Each row is a point. The points of each table are mixes of a few directions, plus a little noise. How many directions does each table use, and how many do they share? Where both have some left over, give the other angles between the two spaces (their principal angles), to ten degrees, smallest first.

First (7 x 2):
[[ -4   1]
 [ 33  -4]
 [-53   6]
 [-47   6]
 [ 21  -4]
 [  8  -1]
 [ 40  -6]]
Second (5 x 2):
[[ 17  -3]
 [-18   3]
 [ 60  -7]
 [-21   2]
 [-37   4]]
Directions: first 1, second 1, shared 1

First, 6 rows:
[[-15  55  36   6]
 [ 20  -6 -18 -18]
 [ -4 -31  -5  25]
 [ -8  10   9   2]
 [-21 -29  -5  -4]
 [ 28  -1 -17 -11]]
Second (7 x 4):
[[-10 -11  13  -6]
 [ -7   0  -2   0]
 [ 19  -4   7   0]
 [ 36  -6  12   0]
 [ 37  38 -43  22]
 [-15 -11  12  -7]
 [-60  -7   0  -8]]
Directions: first 3, second 2, shared 1; angles 80

First:
[[ -5  22  -2  47   6  37]
 [ 23 -10  11 -24 -12  -8]
 [ -7 -10  -4 -33   1 -21]
 [ -3  -1 -32   8  12 -12]
 [  1 -16  13  -7  -4 -27]
 [ -2   1 -16  28   9  -5]
 [ -6  15  31 -19 -12  36]]
Second:
[[ 25 -21  19   7  14 -11]
 [  9  -8   4   3  25   8]
 [  2  -1  -3   1  12   7]
 [-45  37 -17 -17 -60  -3]
 [ 10 -16  28  -4  23   6]
 [-17  20 -23  -1 -43 -14]
 [  9  -5  -3   5  15   3]
 [  7  -4  -5   5  14   3]]
Directions: first 4, second 3, shared 2; angles 80

First (8 x 9):
[[ 26 -50  15  16  -8  23  -2   1  -4]
 [ 10  15 -11   7   5  -7  -3  -2  11]
 [-20   0  -1 -11   5 -15   6  -1  -9]
 [  0   4 -19 -45 -27  -7   4  -9  14]
 [-14  19  10  13   7  10  -1   8  -3]
 [ -4   4   8  37  19   6  -1   9   0]
 [ -3  15   2 -28  -3 -13  -2  -8 -17]
 [  4  -5  -3  12   1   4   0   2   8]]
Second:
[[ 13   4  -2 -10  -5   1  -4  -5   1]
 [-31  -6   7  22  14   2   9  12  -3]
 [-26  -5   5  18  12  -1   9   9  -3]
 [ 10   1  -2  -7  -4   0  -2  -3   1]
 [ -7  -2   1   4   3   0   2   2  -1]
 [ 13   3  -2  -9  -5  -1  -4  -4   1]
 [ 60  11 -11 -41 -27  -2 -18 -21   5]
 [-55 -10   9  37  24   2  16  20  -5]
 [ 12   2  -2  -9  -6   0  -3  -5   2]
 [ 13   2  -3  -9  -7   0  -5  -5   1]]
Directions: first 5, second 1, shared 1

First (9 x 11):
[[-23  -9 -11   9  10 -22  42   4  -7 -37 -23]
 [ 20  19 -12  28   3  24   1  -6 -10  -1   9]
 [  1 -10 -10   0  11 -23  28   5 -26 -27  -1]
 [ 16   1 -13  -7   9  -6   4   4 -22  -2  18]
 [-37  -8   8  34   0   9  16  -8  38 -31 -47]
 [ 16 -17  12  -7   0  -3 -23  -1  -5   1   9]
 [ 10  10   6 -26 -13  -7  -9   6 -12  33  20]
 [-26  -5   6 -42   2  11 -48  -1  56  38   2]
 [ 23  18  13   9 -22  16 -12  -3 -11  27  12]]
Second (9 x 11):
[[  1   7   5  -1   7  -7  12  -3  18 -17   7]
 [ -4  -8 -23 -15 -30   5  -6  10  -7 -12 -24]
 [ -4 -14 -18   0 -24   5 -23  12 -29  23 -24]
 [ -2  23   5 -19   8 -19 -14  -2 -11 -20 -13]
 [ 11 -30  10  11  11  46  13 -21 -11  37  31]
 [ -7  27  13  19  19 -47  -3  13  22  -8   2]
 [ 16 -37  13  10  15  60  23 -29  -7  38  42]
 [-10  11  -7  19 -10 -39  -6  25  18  -4 -15]
 [  0  19   2 -25   3  -7   3  -6   5 -36  -6]]
Directions: first 5, second 4, shared 0; angles 50, 70, 70, 90

First (10 x 14):
[[ 37  -1   4   5  14   0 -23  -3   8 -14  14 -13  31  11]
 [-39  -7 -13  -6 -12  -3  22   0 -19  -4 -10  16 -31   1]
 [-17  -2  -5  -9   2   8   7  -2   3  -2 -10  -7  -7  -2]
 [-58 -11 -18  -2 -26 -17  39   3 -39  -2  -8  39 -57   3]
 [ 45   4   9  -1  24  16 -32  -4  30  -9   6 -35  48   3]
 [-38   9   9  -2 -23  -1  26   8   0  41 -17  16 -37 -30]
 [-10   0  -4  -9   8  14   0  -5  12  -4 -12 -14   5  -3]
 [-25  -5 -11   0 -12  -9  17   2 -21  -5  -2  20 -25   5]
 [ 50   4  11  12   9  -7 -25   2   6  -3  21  -5  31   7]
 [ 55   7  17  10  15  -1 -33   0  19   1  18 -17  42   2]]
Second, 8 rows:
[[-25  12  59   5  -2  56  -7   2 -19  60 -14  -6 -44 -31]
 [ 10   1   3   6 -10 -16  -2  13 -13  29 -26   9   0  -1]
 [ -7   3 -11  -6   5   3   7 -15  29 -39  43  -6   6  -4]
 [-18   0 -30 -10  -4 -17  20  -7  27 -31  16   1   4  -3]
 [ 11 -21 -47  -9   9 -32  -1   4 -16 -35 -32  -1  29  41]
 [ 19   0  23   9   5  13 -18   5 -20  19  -9  -2   1   5]
 [  7  11  27  10  -9   5  -4   5   1  32   7   6 -10 -19]
 [  4  -5 -24  -5   5 -14   4  -6  13 -35  15  -2  16  12]]
Directions: first 3, second 4, shared 2; angles 70

First:
[[-11   8   0   5  -7  13  -5  -3  -3 -15  -1  -5 -10   9 -21   5   2   0]
 [  1  -3 -13  -7  -6   0   0 -12  12   6 -15   2  22  -6  12   8 -14  -5]
 [-19  -6   5   6  -6   1  -6   7   3 -15   2  17 -17   3  -7  -2   7  21]
 [  2   9  27  -9  23  -9  10  21  14  12  11  -1 -11  12  17  -3  10  10]
 [ 27   4 -27  -5  -6  -4   4 -30   3   9   1   5  27  -9   3  18  -8 -18]
 [-18 -13  12  -3  -9  -9  21  -5   3   1  -2 -10  -7 -17 -25 -13  -8   3]
 [  9  16  -1  10   5  18 -13   7 -25  -9   8 -18 -13  16 -14   0  10 -17]
 [  8 -15  -4   3   5  -9 -12  15  -7  12  -5  11   8  -9  34 -13  -1   5]]
Second:
[[  1 -47 -11   0 -23 -26  27 -19 -21  22 -13 -15  20 -60 -16 -37 -27 -16]
 [  0  17   4   0   9  10 -10   7   8  -8   5   5  -7  22   6  13  10   6]
 [  0  10   2   0   5   6  -6   4   5  -5   3   3  -4  13   4   8   6   3]
 [  0  -1   0   0  -1  -1   1  -1  -1   0   0   0   1  -2  -1  -1  -1  -1]
 [  0 -27  -6   0 -13 -15  15 -11 -12  13  -7  -8  12 -34  -9 -21 -15  -9]
 [  0  14   3   0   7   8  -8   6   6  -7   4   4  -6  18   5  11   8   5]
 [  0  -6  -1   0  -3  -3   4  -3  -3   3  -2  -2   2  -8  -2  -4  -3  -2]
 [ -1  30   7   0  14  16 -17  12  13 -14   8   9 -13  37  10  23  17  10]
 [  0  -1   0   0  -1  -1   1   0   0   0  -1   0   1  -1  -1  -1   0   0]
 [  0  11   2   0   5   6  -6   5   5  -5   3   4  -5  14   4   9   7   4]]
Directions: first 6, second 1, shared 1
